Rows are points. To make a cloud, some directions were put in groups of two or more. Within a group, all points are equally far from the middle, so they leave a hole (a ring in 2 directions, a hollow ball in 3). The other directions are filled evenly. Then the cloud was stretched, turned, moved and blurred a little. Count the holes, and give their numbers of directions, smallest first.
In the rows, 128 means zero.

Cloud (14 x 2):
[[107  94]
 [163 101]
 [164 152]
 [174 137]
 [151  91]
 [148  90]
 [136  87]
 [ 90 116]
 [174 138]
 [147 162]
 [174 121]
 [116 160]
 [ 97 102]
 [110  91]]
Holes: 1 (2)

Cloud (31 x 4):
[[ 87 155 133 128]
 [146 111 101  88]
 [173 103 168 126]
 [133  96 143 181]
 [148 153 185 144]
 [100 149 173 143]
 [162  89 163 127]
 [149 109  89 101]
 [184  99 145 145]
 [165 106  85 143]
 [ 95 134  93 139]
 [ 99  92 149 144]
 [145 119 165  89]
 [174 174 119 140]
 [129  82 149 111]
 [158 162 110  98]
 [185 162 135 145]
 [146 180 110 120]
 [118 106  84 123]
 [170 115  87 116]
 [150 181 115 158]
 [132  94 131  90]
 [155 117 177 105]
 [189 151 146 145]
 [123 179 105 140]
 [112  92 155 162]
 [176 146 172 144]
 [126 152 171 103]
 [ 92 136 166 152]
 [ 98 152  96 143]
 [120 114 152 187]]
Holes: 2 (2, 2)

Cloud, 46 rows:
[[101  91  67 146 125 129]
 [106 168 101 154  93 123]
 [ 76 129 128  92 142  99]
 [182 133 100 161 130 154]
 [163 149 125 103 118 182]
 [117  79 158 152 165 126]
 [ 99 144 109  93  78 137]
 [118 171 111  93  81 113]
 [103 101  97 130 181  88]
 [125 150 159 127 155 169]
 [105 107 128 124  98 182]
 [138  99  69 124 174 112]
 [ 88 129 128 170  92 133]
 [ 85 111 131 173  98 124]
 [142  72 120 102 155 144]
 [ 85 148 101 154  98 116]
 [167  85 135 141 158 148]
 [ 96  94 139 136  82 160]
 [112  83 125 163 175 141]
 [107  78  92  99  96 132]
 [142 174 111 163  89 119]
 [155 174  77 123 162 137]
 [152 110  74 108 171 108]
 [118  75 112  94 157 144]
 [163 136  65 129  98 101]
 [172 126  92  96  82 122]
 [ 84 127 147 162 160 122]
 [140 113 123 163 156  75]
 [173 151 107 152 170 130]
 [105 168 114 141 174 132]
 [101  90 129  93 158 100]
 [170 125  65 146 136 127]
 [135 168 153 161  91 126]
 [ 91  91 152 105 120 101]
 [100 150  74 141 110 146]
 [ 92 143 146  98  90 121]
 [151 100 133  94 156 103]
 [104 140 108  80 153 161]
 [ 99  92 133  96 160 155]
 [177 136 102  95  93 153]
 [139 177 134  84 128 102]
 [166 123  57 113 135 121]
 [ 96  96  92  88 159 144]
 [140 106  71 145 102  90]
 [100 169  92 114  91 110]
 [ 87 137 144 169 104 121]]
Holes: 3 (2, 2, 2)
